Each point is reached from the start by the listed moves, each made once or not at all, plus a little noise. Say if it took an odd or an even number of moves. Then give how often each move was made.

Moves:
(1): [ 0.2 -1.1  2.2 -6.2]
(2): [ 0.0 -0.5  3.4 -0.4]
(3): [-3.7 -7.6  3.3 -4.6]
Start: [-1.2 -0.2 -0.7  0.5]
Points:
[-1.1 -1.8  4.9 -6.1] -> even (1, 1, 0)
[-1.0 -1.3  1.5 -5.7] -> odd (1, 0, 0)
[-4.9 -7.7  2.5 -4.3] -> odd (0, 0, 1)

Moves:
(1): [-2.6  2.5 -3.1 -0.1 -4.2 -2.8]
(2): [-2.2  0.9  1.6 -0.2 -1.2 -0.5]
(3): [ 0.2 -5.3 -2.2 -1.3 -1.5  0.5]
(4): [ 4.9 -4.4 -2.8 -0.7 -8.3  3.2]
(5): [-4.5 -7.8 -1.2  3.9 -1.7 -0.7]
(6): [ 1.6  2.4  6.2  0.9 -3.3 -3.2]
Start: [ 0.4  3.1 -0.4  1.4 -1.2  3.1]
Points:
[-4.5  6.6 -1.9  1.3 -6.6 -0.1] -> even (1, 1, 0, 0, 0, 0)
[ 0.5 -2.3 -2.4  0.2 -2.8  3.7] -> odd (0, 0, 1, 0, 0, 0)
[-6.8 -2.4 -4.7  5.3 -7.1 -0.4] -> even (1, 0, 0, 0, 1, 0)
[  3.0  -0.3  -1.4   0.5 -10.7   6.0] -> even (0, 1, 0, 1, 0, 0)

Moves:
(1): [-2.9 -0.9 -1.0 -2.2  3.8 -0.7  3.1  2.1]
(2): [ 5.9  0.5 -4.6 -1.4 -0.6  1.3  2.9 -3.2]
(3): [ 0.4  1.9 -3.0  2.6  2.9  2.4 -3.7  0.7]
(4): [-0.5 -2.2 -0.9  0.8  3.5  2.9 -4.9  2.0]
(5): [-1.2 -1.0 -3.3 -1.5  1.7 -4.5  2.2 -2.7]
(6): [-1.5 -0.6 -0.1 -0.6 -3.8  2.2 -1.7 -2.5]
(7): [ 1.3 -1.8  3.2  3.1 -2.8  2.6  3.2  1.3]
(8): [-0.9 -1.7 -0.8 -1.8 -3.8 -1.5 -2.6  1.6]
Start: [ 2.3 -0.7 -2.1 -1.6  1.0 -1.1 -1.1  0.3]
Points:
[ 0.6 -4.4 -6.2 -2.0  6.0 -2.8 -3.5 -0.5] -> even (0, 0, 0, 1, 1, 0, 0, 0)
[ 7.0 -0.7 -6.8 -3.4 -3.6  2.1 -0.2 -5.6] -> even (0, 1, 0, 0, 0, 1, 0, 0)
[ 6.4 -6.7 -5.6 -1.6 -6.7  6.6 -3.9 -0.1] -> odd (0, 1, 0, 1, 0, 1, 1, 1)
[  6.2  -1.0 -10.8  -0.1   2.5   7.6  -8.6  -2.4] -> even (0, 1, 1, 1, 0, 1, 0, 0)
[  5.1  -4.1 -11.6   0.3   9.8   3.1   1.6   0.3] -> even (1, 1, 1, 1, 1, 0, 1, 0)
